Each row is a point. Any point is a mix of the corners, with weights that add up to 1. It lies inside the corners' shape when no weight is negative. Say inside or outside, and name the corners with a negative weight.
(in the rows, 128 means zero)

Corners:
(1): [ 96 173]
(2): [151  89]
(3): [154 177]
Points:
[160 149] -> outside (1)
[103 169] -> inside
[104 149] -> outside (3)
[126 114] -> outside (3)
[151 173] -> inside

Corners:
(1): [125 165 178]
(2): [ 50 147 114]
(3): [145  77 117]
(4): [ 83 102 142]
Points:
[ 91 133 125] -> outside (4)
[111 128 131] -> outside (4)
[ 79 123 129] -> inside
[ 57 143 117] -> inside
[112 138 142] -> outside (4)

Corners:
(1): [106 171 156 151 144 116]
(2): [142 120 177 128 133 149]
(3): [108  89 164 107 125 107]
(4): [140 173  88 159 152 169]
(5): [127  44 168 227 146 176]
(6): [125 180 122 127  96 140]
(7): [ 72 163 152  94 147 189]
Points:
[103 123 153 121 134 145] -> inside
[111 156 152 129 121 158] -> outside (3, 4)
[124 128 130 171 144 189] -> outside (1, 3)
[123 117 170 164 137 159] -> outside (3, 4)
[103 146 167  99 128 129] -> outside (4, 5)

Corners:
(1): [167  65 193 116 126 213  33 186]
(2): [116 187 116 101 169 114 159 164]
(3): [ 99 110 131  90 156  99 149 124]
(4): [118  78  95  78 127 174 170 121]
(5): [142 132  86 134  87  94 143 140]
(6): [147 188  97 140 160 120  83 139]
(7): [161 133 105 164 169 148  98 173]
(8): [174 143 167 100 116  85 164  99]
(9): [171 117  82  97 187 175  77 158]
Points:
[156  99 147 119 131 167  80 165] -> inside
[143 125 122 128 134 137 121 150] -> outside (9)
[137 135 122 122 144 122 136 144] -> outside (9)
[143 151 130 107 151 127 114 152] -> outside (4, 7)
[141 107 127 110 139 141 124 137] -> outside (2)

Corners:
(1): [148 101 157 146 165 126 135 114 147 165 154]
(2): [125 104 148 147 145 133 147  97 139 135 182]
(3): [134 155 106 152 126 119  69  97 150  91 109]
(4): [172 155 123 115 134 124 154  80 137 182 176]
(5): [104  95 100 139 152 142 142 120 130 172 151]
(6): [115 154 149 126 144 115 143  79 101 106 119]
(7): [110 160 125 140 159 115 154 128 147 125 139]
(8): [110 151 131 107 129 165 124 186 161 109 127]
(9): [103 127 162  71 122 107 110 157 127  97 137]
(10): [ 93  82  53 152  57 107 132 249 158 144 133]
(11): [117 133 133 164 146 140 144  82  48 131 188]
(12): [109 139 134 142 112 122 130 114 134 165 145]
Points:
[127 121 134 132 132 131 130 127 136 140 152] -> outside (7)
[124 117 130 139 139 121 137 111 131 146 155] -> outside (8)
[136 130 113 134 135 131 140 129 154 147 147] -> outside (9, 11, 12)
[119 131 135 140 127 124 132 117 132 154 148] -> inside
[122 144 129 133 136 124 139 117 135 139 144] -> inside
[125 126 128 125 142 129 149 128 133 145 157] -> outside (3, 12)
[132 159 146 145 153 134 133  80 116 123 151] -> outside (5, 9, 10)
[124 133 140 134 141 121 134 121 130 129 147] -> outside (5)

Corners:
(1): [ 82 115 143 102  95 184  89  99 104 162 129 113]
(2): [128 185 127 113  83 128 156 163 108 122 107 142]
(3): [170 169 128 200  79 131 178 153  86 150  98 162]
(4): [ 76 109 148 121  79 150  44 123 173 119  89 153]
(5): [130 198 135 216  91 148 175 116 153 181 167 179]
(6): [118 104 162  67 104 117 143 102 124 137 178  68]
(7): [ 78  97 141 103 140 146  43 174 146 129  83 153]
(8): [182 187 146 187 142 134 143 150 141 145 145 102]
(9): [ 86 101  98  67 132 140  31 131 143 111  96 171]
(10): [157 104 107  54 167 141 167 101 123 173  69  70]
(11): [ 84 175 121 145 145  88  99 117 130  93  81 147]
(12): [187 148 164 101 148 189 180  87 114 183 128 125]
(13): [110 111 181  81 135 166 152 104 129  90 165  56]
Points:
[131 142 135 130 119 156 136 124 134 151 124 134] -> outside (6, 11)
[119 125 134  98 131 137 121 121 129 135 110 112] -> inside
[112 125 139 102 121 116 110 136 130 109 118 105] -> outside (1, 5, 12)
[143 154 144 150 108 134 160 132 124 146 127 127] -> outside (1, 9)
[123 124 142 103 116 156 125 118 127 149 128 114] -> outside (11)
[108 132 148 103 100 143 123 109 126 127 141 123] -> outside (7, 8, 10)

Corners:
(1): [182 137  39 178 118 138 137  89 163 114 112  58 154 147]
(2): [ 99  80 149  92 123 109 112 151  88  90 110 153 113 149]
(3): [144 179  98  73  71 166 129 110 187 152 180  83 145  85]
(4): [137 120 125  69 108 110 114 146 112 103 107 147 147 183]
(5): [ 63 112 126 116 131  81 173 171 119 136 117 122 167 163]
(6): [144 107 137  79 126 103 108 131 131 164 124 117 159 152]
(7): [173 161 135 120 136 132  99 148 142 120 116 129 159 144]
(8): [ 64  99 191  48  57 171  99 158 104 142 101 185 181 108]
(9): [115 126 167  77 117 130  90  98 114 126 132 180 168 173]
(10): [133 111 124 111 112 158  90 135 133 161 106 195 139 139]
(11): [170 145 149 102  90 158 131 106 202 135 145 129 137 109]
(12): [ 90  97 185 103  81 146 137 153  80 147 121 151 134 171]
(13): [ 90  64 152  98 148 174 137 153 112 101  92 136 122 199]
(14): [180 158  28 185 167 114 173  83 172  96  36  28  45 183]
(15): [175 200 107  70  90 163 161  93 148 162 197 122 192  81]
Points:
[115 114 134 100 107 132 126 131 134 129 112 136 138 154] -> outside (7, 15)
[125 131 126 108 119 129 132 125 137 114 126 124 147 140] -> outside (4, 6, 10, 12)
[190 169  87 129 115 140 125  99 170 138 130  94 135 137] -> outside (2, 5, 8, 13)
[132 137 126 111 110 150 137 114 149 122 124 115 137 138] -> outside (4, 6, 10)
[130 122 137  90 103 139 120 138 132 134 136 133 153 131] -> outside (9, 14)
[116 114 141 112 101 137 135 137 113 135 119 129 142 158] -> inside
[140 120 132  90 117 143 115 115 136 131 121 141 124 153] -> outside (1, 5, 7, 8)

Corners:
(1): [ 89 208 131  65 160 132 162  33 153 103 128 104  64 138 118 166  77 153
 140 130]
(2): [205 111  89 228 101 110  74 194  98 112 163 116 131 139 148 142 113 140
 163  97]
(3): [ 74 146  89 144 173 127 146 106 138 127 126 127 153 168 150 136  94 118
 114 151]
(4): [166  82  62 142  89 131  99 182 107 131 202 143 134 105 124 190 102 135
 102  76]
(5): [ 56 137 156 108 137 164 127 104 158 152  91 110 110 170 151 198 144 199
 131 126]
(6): [120 141 151 166 169 156 170  34 129 121 110 109 110 133 110 148 123 143
 132 130]
(7): [ 77 138 166  98 127 119 162  75 173 165 130 130 167 132 174 211 162 157
  96 149]
(8): [ 83 160 146 120 137 161  94  92 150 142 102 182 122 118 136 144 138 159
 189 146]
(9): [107 104 124 116 119 132 157 128 139 172  70 120 184 140 138 130  76 131
 151 150]
(10): [158  76  87 152  80  88  85 113 110  69 127 128 172  44  77 134 162  92
 162 118]
(11): [154 162 157 145 163 146 174 126 196 149  89  63 186 139  86 144  90 127
 176 138]
(12): [188 121  63 123 112 151 135 197 106 126 155 144 131  98 132  57 120 173
  93 100]
(13): [ 54 195 162 166  96 128 133  75 159 135 108 124 141 106  90 157 152 140
 159 137]
(14): [165 107 116 137 129 108  91 186  88 102 179 154 104  81  87 103 121 119
  98 106]
(15): [ 58  66 123 139 197 107 137  70 139 128 112 101 118  76 133 119 126 148
 134  90]
(16): [158 128 107 119 126 163  97 182 103 113 174  92 109 105 111  75 126 118
 167  85]
(17): [177  81  67 158  60 135  47 162 153 105 205 113 112 100 154  84 100 131
  89 138]
(18): [ 83 188 102 154 138 134 152 122 146 172 120 103 111 120 121 164 191 171
 148 170]
(19): [139 126  54 162 100 108 107 134 118 102 182 170  71 151 104  89 104 109
 133  93]
(20): [156  96 115 102 138 110 104 163 100 129 165 107 176 103  88 101 104 157
 151  99]
(21): [171 176 103 121 179 130 119  92 116 171 111 131 158 111 108 153 159  91
  88 124]
Points:
[106 150 128 117 134 142 145 125 133 139 125 117 133 119 116 147 135 158
 143 132] -> outside (2, 15, 17, 19, 21)
[118 128 130 144 117 128 118 117 135 124 141 116 126 113 117 144 127 143
 147 121] -> outside (3, 12, 21)
[142 137 107 139 115 136 119 140 128 133 139 119 129 116 110 136 123 141
 141 123] -> outside (3, 7, 15)
[131 129 110 138 139 130 126 123 133 130 136 118 131 122 124 138 121 137
 131 126] -> outside (13)

Corners:
(1): [ 86 125  79 115  89 156  68 110 190  84  59 133 153 148 169  64 133 165
 158 143]
(2): [157  78 112 104 121 176 143 115 101 180 143 131 118 160  90  96  95 167
 145 193]
(3): [101 183   8  98 155 139  68 137 176 132 153 169 194 208  83 107 121 174
  79  96]
(4): [172  78 108 109 156 213 239 117  79 130  91 123 168 155  78 110 136  79
 145 109]
(5): [170  78 168 130 134 135 122 146  66 139 133 116 170 130 177 131 169 119
 118 168]
(6): [ 87  95  88 125  92  84  93 129 122 107 157 177 126 161  81 215 112 125
 134 146]
(7): [ 96  84 144 125 114  77 153 151 143 147 124 116 141 138  71 133  65 156
  79 155]
(8): [135 115 185 151 196 141 101 108 122  97 153 171  93 122 130 133 130 162
 129 157]
(9): [157 133 139 163 145 114 178 126  99 186 146 109 175 158  90 175 177 143
  79 131]
(10): [146  29 135 138 131 158 152 146  91  78  82 107  94 133 135 114 174 143
  49 142]
(11): [ 90 152 116 203 165 178 127  90  56  89  99 132 166 166  80 170 148 178
 125 167]
(12): [119 136  80 114 106  91 120 153 108 120 104 141 188 122  74 227 133 169
 163  88]
(13): [125 128 114 120 131 145  80 194 154 163 110 145 108 127 163  96 107 120
  70 108]
(14): [136 109 199 182 140 143 118 109 127 114 175 110  99 181 171 135 109 102
 129 107]
(15): [ 58 170 151 113 128 130 109 154 108 124  89  72 117 155 142 124 144 162
 117 163]
(16): [ 99 169 100 126  62  92  52 174  99 124 145 180 149 161 134 107 189 109
 148  96]
(17): [163  90 157 144 132  98  80 107  57  90  68 107 162 159  99 126 198 140
  96 142]
(18): [101 141 138 116  89 107 136 128 102 128 120  97  41  71 242 116 154 118
 147 152]
(19): [ 68 127  74 137 101  91  82 188 158 124 165 118 109 157  84 136 118 104
 139 110]
(20): [167 124 165 172 153 103 121 120 109 140 112 140 135 162 181 120 138 176
 182 174]
(21): [ 26 145  89 127 102  95 152 162 120 219 171 114  59 126 176 158 131 132
 118  49]
Points:
[113 130 119 128 125 115  98 149 130 134 130 129 125 144 138 121 138 148
 113 127] -> outside (4, 6, 11)
[103 131  73 127 123 142 112 147 120 133 101 139 150 165  99 131 146 152
 115 115] -> outside (5, 7, 8, 14, 18)
[117 126 120 136 122 117 107 138 113 129 126 130 133 147 133 136 146 146
 116 134] -> outside (4)
[110 133 129 149 134 127 124 130 109 121 122 118 139 152 128 139 146 144
 125 131] -> outside (2, 6, 13)
[120 104 127 128 132 128 132 151 114 153 142 126 120 156 126 123 133 122
 100 119] -> outside (1, 11, 12, 18)
[126 120 128 137 137 128 130 119 109 130 124 124 137 145 127 142 136 149
 135 145] -> outside (10, 13, 16)
[115 123 125 138 119 122 118 143 105 126 119 129 131 136 138 154 152 132
 131 115] -> outside (2, 3, 7)
[136 104 119 124 115 125 123 141 121 121 129 140 130 138 136 131 136 128
 129 136] -> outside (11, 15, 17, 21)

Corners:
(1): [ 72 104 111 175 124 100  85 248 107 164 187 228 160 125 119  13  90 129
 142 170]
(2): [ 68 135 157 105 130 121  67 207 113 174 153 164 128 115 166  47  78 124
 132 176]
(3): [102 107 137 175 166 125  33 183 122  97 175 181 180 144  92  27 100 149
 167 214]
(4): [180 103 140 131  87 130 172 139 119 178  46  67 138 129 139 176 133  89
 118 122]
(5): [ 95  85  88 146 125 148 184 142 207 128  63 143 125 119 184 187 130  98
 154 138]
(6): [176 187 102 124 110 113  82 108 143 169  90 152 153 120 130 131 134 149
 167 136]
(7): [153 151 133  88 117  90 126  96 158 110  88 125 137 151 138 137 144 122
 116 135]
(8): [ 47 162  95 167 148 129  61 181 113  93 169 162 177 150 159  75 158 121
 138 188]
(9): [110  98  87 151 101 202 218  80 198 108 100  78 116 125 190 198 105 128
 145 114]
(10): [148 109  97 147  96 112  90 164 146 112 134 143  53 129  63 186 126 142
 103 116]
(11): [ 86 104 113 129 111 123  94 145 129 132 140 127 140 108 111  65 171 149
 162 162]
(12): [123 175 133 165 109 118 145  84  71 129  78 131 135  76  99 117 103 159
 123 114]
(13): [134  77 126 141 115 109 202 126 149 153 102  92 112  87 204 211 123 123
 160  85]
(14): [174 156 122  80 126 131 144 154 107 125 131 158  98 112 133 137 117 114
 118 136]
(15): [105  96 128 170 159 156  63 196 123 190 141 156 165  93  94  87  87 168
  83 154]
(16): [130 116 123  90 108 102 137 160  99 130 115 121  75 213 110 174 133 177
 154 117]
(17): [ 97  85  65 110 121 134 169  84 148 156 102  87 110 122 167 200 122  77
 150 106]
(18): [106 150 144 117 118 104 129 133 167  86 119 145 150 159  61 212 176 137
 146 114]
(19): [169 101 110  97 116 190 170 122 175 137  78 114 117 146 174 158 128  79
 157  65]
(20): [128  76  86 102 147 162 204 148 168 149  92  43 117 118 157 190  91  99
 158  60]
(21): [146 191 136 179 127 125 108 112 126 142 115 141  77 146  64 164 151 156
 134 119]
Points:
[108 127 117 118 123 132 127 152 137 133 114 137 145 133 143 115 121 116
 148 140] -> outside (10, 13, 15, 21)
[112 110 113 132 123 133 129 157 144 133 124 131 117 135 134 142 125 124
 137 133] -> outside (6, 12)
[116 121 118 133 120 126 121 144 122 139 118 132 125 127 119 126 126 144
 138 133] -> inside
[125 119 115 141 125 134 121 152 138 135 117 134 134 129 119 131 128 136
 136 130] -> outside (2, 17)
[ 84 116 124 134 139 142 109 164 151 136 143 160 146 122 160  95 119 112
 136 155] -> outside (4, 6, 10, 12, 16, 20)
[127 132 115 143 123 126 109 140 135 135 120 139 122 128 113 135 125 136
 138 136] -> inside
[136 117 118 121 119 135 148 121 151 133  98 114 115 129 127 176 126 127
 141 115] -> outside (1, 8)
[125 132 125 140 126 127 103 159 131 132 125 147 131 136 112 111 121 138
 136 145] -> outside (13, 17)
[111 105 104 122 121 143 155 130 153 152  88 113 144 123 183 131 118 110
 145 120] -> outside (3, 10, 14, 18, 21)

Corners:
(1): [138  56 133 109 120 136 124 138 165 117 132 145 133 126  88 132 108 114
 189 114]
(2): [ 44  97  96 114 207 108  95 113 116 137 119 142 133 185 112 109 158  99
 104 153]
(3): [ 83  87 134 118  82 180  92 127  92 166 169 116 170 131 116 116 180  81
 147 111]
(4): [ 76 172  69 131 106 133 187  72  74 164  92 123  95 123 170 100  75 180
 183 174]
(5): [121 160  92 159 114 121 134 110 113 137  91 118 153  70 154 108  82 122
 114 124]
(6): [151 153  48 113 116 101 173 118 117 128 128 162 123 103 152  83 113 167
 156 173]
(7): [114  64 112 129  80 228  70 188 144 183 139  92 113  97 136 126 133 119
  88 102]
(8): [197  72 206 146 116 170 125 188  97 141 135 109 144 155 109 173 142 108
 107  38]
(9): [ 66 181  66 177 109  96 150 120  89 144 132 148 123  71 145 136  83 177
 159 148]
(10): [129  94 113 163 101 119 143 166 124 108 105 149 103 106  85 133 116  86
  59  80]
(11): [ 82  73  87 124 196 107 120  93 116 179 157 145  92 132 105  90  98  99
 116 135]
(12): [112 158  60 133 158 112 147  80  93 127 127 142 153 118 113 118  88 166
 124 170]
(13): [146  50 166 192 112 204 111 179 160 138 130 138 187 171 128 152 159 105
 112  97]
(14): [120  66 133 130 171  93 163 125 153  64 147 132 128 156 146 163 107  73
  97 116]
(15): [143  96 154 127 116 191 128 153 134 125 147 122 141 126 130 162 137  67
 133   7]
(16): [120 182  81 157  76 130 122 102 174 120 145 106 116 145 162 105 112 106
 138 160]
(17): [105 137  90 160 138  96 190  98 114 132 119 117 125  82 105 123 137 152
 170 126]
(18): [196  75 168 163 105 175 132 134 112  87 122 165  91 141 131 181 159 111
 147  83]
(19): [ 48 158  47 132 161  63 141  27  83 178 112 115 146 156 160  54  67 220
 129 157]
(20): [ 98  72 128 140 141 145 137 114 142 159  74 169 147 122 132 237 138  96
 125 132]
(21): [144 140 180 116  97 170 166 112 162 100 144 157 125 128 163 117 121 123
 152 100]
Points:
[114  91 109 133 151 133 123 125 131 124 124 151 128 132 126 135 115 120
 115 118] -> outside (3, 4, 8, 16, 17)
[133 106 128 141 112 155 141 130 127 129 133 139 127 124 130 145 125 116
 138 112] -> outside (2, 5, 19)
[121 107 124 142 117 140 144 131 120 130 116 139 134 120 132 140 126 128
 133 109] -> outside (11, 12, 16)
[122 108 114 142 122 137 137 132 123 127 125 138 127 121 120 135 118 113
 121 104] -> inside
[109 127 100 132 132 125 140 105 116 137 125 132 131 119 135 121 111 133
 143 133] -> outside (10, 13)
[112 122 105 143 117 137 142 116 115 137 123 135 123 123 138 126 113 136
 143 128] -> inside
[113 112 121 144 128 136 131 123 121 132 136 124 130 134 129 122 115 120
 126 108] -> outside (6, 20)
[127 112 115 138 132 139 135 129 128 128 129 137 118 129 133 119 106 117
 124 118] -> outside (3, 17, 19, 20)
[114 105 109 139 127 138 134 124 117 138 127 132 133 126 125 132 123 119
 133 117] -> outside (21)

Corners:
(1): [119 143 131 234  80 115 132 172 199 119 100 173 170 140 101 197 126 116
  85 149]
(2): [109  96 229 203 119 108 169  70 208  80  94  90 151 108 130  98  89 136
 123  88]
(3): [161 146 136 104 137 193  53 122 131 139 139 146 112 121 136 102 140 116
 161 170]
(4): [ 65  74 136 175 112  89 164 126 151 143  74 122 171 166 129 186  64 123
 104 130]
(5): [120 142 153 105 121 163  93 134 123 108  93 119 130 138 135  81 205 141
 115 120]
(6): [200 122 115  72 152 128 111 104  77  84 148 176 117 138 146  99 173 139
 193 119]
(7): [134 144 105 169 111 121 145 108 194 105 112 132 122 162 145 220 141 101
  62 169]
(8): [164 160 140  72 159  94 128 175  97 128 109 144  61  99 117  80 130 114
 136 139]
(9): [149 163 150  97 111 160  71 122  92 147 110 147  98  98 152 119 117 121
 117  90]
(10): [ 85 101 135 170  16 106 159 144 157 163 116 110 161 158 130 212  76 159
  89 179]
(11): [ 95 118 155 145 156  81 143  88 179  49 155 122 173  76 183 133  88 125
 101 138]
(12): [ 92 146 174 222 156  89 100  66 215  97 135  99 108 134 200 123  83 156
 148 123]
(13): [100 125 197 145  87  74 155 149 165 149 108 143 188 142 178 208 115 134
  85 158]
(14): [ 69 116 202 158  79  73 110  82 220  91 165 111 151 111 142 149 121  89
 145 108]
(15): [175 166 166 101 160 106  63 109  95  89 121 109  89 104  76 137 164 136
 112 124]
(16): [200 171 140  66 153 191 111 141 112 110 131 161  77 150  94 126 147 161
 112  90]
(17): [154 146 148  83 153 175  92 151  69  99 144 132  92 176 130 127 130  67
 154 130]
(18): [ 83 172 135 153 132 155 187 150 150 102 109  77 189 126 127 226 111 111
 160 143]
(19): [144 209 111 110 161 173 126 103  86 143 129 158  74 141 124  98 184 161
 126 165]
(20): [155 130 114 141 157 130 102 131 132 129 165 110 126 125 112 104 143 129
 119 112]
(21): [201 214 159  83 161 138  71 119 117 103 142 128 117 189 119  90 126 150
 138 116]
Points:
[116 139 164 142 121 112 120 113 162 107 130 121 129 126 138 138 122 122
 131 125] -> inside
[147 148 142 131 138 142 121 136 131 123 117 140 126 150 135 132 132 128
 130 128] -> outside (10, 11, 14, 15)
[125 136 145 140 123 124 122 128 144 109 122 132 135 134 135 144 125 122
 118 136] -> inside
[137 137 156 134 127 120 116 120 142 115 120 134 125 131 134 127 126 130
 118 127] -> outside (18)
[138 146 136 133 132 140 113 128 131 115 116 132 123 135 126 127 136 132
 121 131] -> outside (13, 14)
[127 148 130 138 104 141 113 131 126 133 118 139 120 145 132 177 140 118
 106 127] -> outside (2, 3, 8, 11, 21)
[134 149 144 130 130 127 111 127 137 120 127 130 125 134 138 137 126 129
 123 132] -> outside (2)
